Each row of a before or after table is a point. The points were changed in one or more steps. Then noise was added and the rows were shuffled. The steps act on how far a point lies along the listed directions, d1 being the first. Name the steps. A step turns or swaps two directions, mirrors them in a line or flattens them onto one, adds a multiple of one to another, or multiplies one. Angles are multiples of 10 degrees, from the lower direction toward the higher: turns from -170 to 170, lines from 10 to 170 but not 90. Use the fewest steps. Two steps may share a direction if one is a turn and the other turns, adds or multiplies; they go together, in the order done. Otherwise the lowest direction goes first.
In the rows, zero is written as 128.

Directions:
(1): [172  95]
(2): [161 172]
Before (8 x 2)
[[147  99]
 [ 98 131]
 [ 94 141]
 [143 174]
 [ 94 150]
 [181  59]
 [120 171]
 [207  93]]
After (8 x 2)
[[100 116]
 [135 161]
 [130  88]
 [163 206]
 [159  89]
 [101  96]
 [ 96 104]
 [191 185]]
Steps: swap d1 and d2

Directions:
(1): [150  61 114  79 173 104  84 118]
(2): [160 148  93 172 196 154 142  82]
(3): [110 190 160  81 186 140 111 161]
(4): [155 144 137  89  88 191  93  76]
Before (11 x 8)
[[131  82 132  80 162 112  94 136]
 [124 111 101 146 163  96 169 117]
 [115 157  66 235 146 114 208 120]
 [148  94  90 167 184  86 121 130]
 [164 181 115 120 187 184 114  58]
 [136 144 108 141 249 118 112 149]
 [107 149 129  97 126 114 120 133]
 [111 128 175 138  56 115 147 183]
 [116 116 130 126 205  94 141 204]
 [134 127 113 166 136 108 147 109]
 [107  76 124 132 118  63 147 230]]
After (11 x 8)
[[135 117 103 133 152 122 155  95]
 [131  81 131  78 163 115  93 131]
 [110 149 128  97 127 116 119 131]
 [142 131 134  99 185 150 114 157]
 [140  98 125 100  90 134 116 169]
 [139 165 112 143 207 136 135 101]
 [146 150 111 129 239 145 102 126]
 [142 131 115 162 131 119 141  99]
 [132 168  68 217 130 152 191  87]
 [120 133 175 129  47 133 136 167]
 [162 104  91 155 171 119 109 102]]
Steps: flatten d2 and d4 onto the line at 170 degrees

Directions:
(1): [119 177 146 125 137 103  50 130  99 147 209  98]
(2): [ 86 200 121 115 175 141 150 128 160 187  82  88]
(3): [193 139 176  76 198 146 113 119  95  94  96 128]
Before (9 x 12)
[[ 49 199  97 153 109 124 125 142 170 190 135  81]
 [148 163 151  95 181 133 108 128 124 131 128 107]
 [ 45 189 106 175  69  88  80 150 132 184 217  83]
 [150 132 138 119 142 109 134 120 127 130 124 137]
 [130 147 135 130 122 109 139 127 126 143 118 135]
 [ 77 133 112 141 122 159 193 131 160 148  43 116]
 [107 180 138 121 161 145 121 117 132 152 117 105]
 [175 104 162  94 166 147 125 140 116  98 146 136]
 [135 169 132 106 195 125 158 118 138 127  57  92]]
After (9 x 12)
[[ 17 247  90 147 147 137 148 143 195 232  92  55]
 [187  84 165  97 153 141 118 138 107  75 158 149]
 [149 130 141 120 142 108 137 123 125 131 127 138]
 [ 37 194  98 171  78 100 104 151 143 195 185  79]
 [134 181 148  91 195 138 119 130 135 145 107 102]
 [106 218 130  99 225 132 170 120 154 163  33  64]
 [126 158 134 127 129 109 139 128 128 150 113 130]
 [ 88 212 132 114 190 154 137 120 151 182  89  88]
 [ 52 186 109 135 153 161 187 131 173 186  37  84]]
Steps: multiply d1 by 0.7; multiply d2 by 2
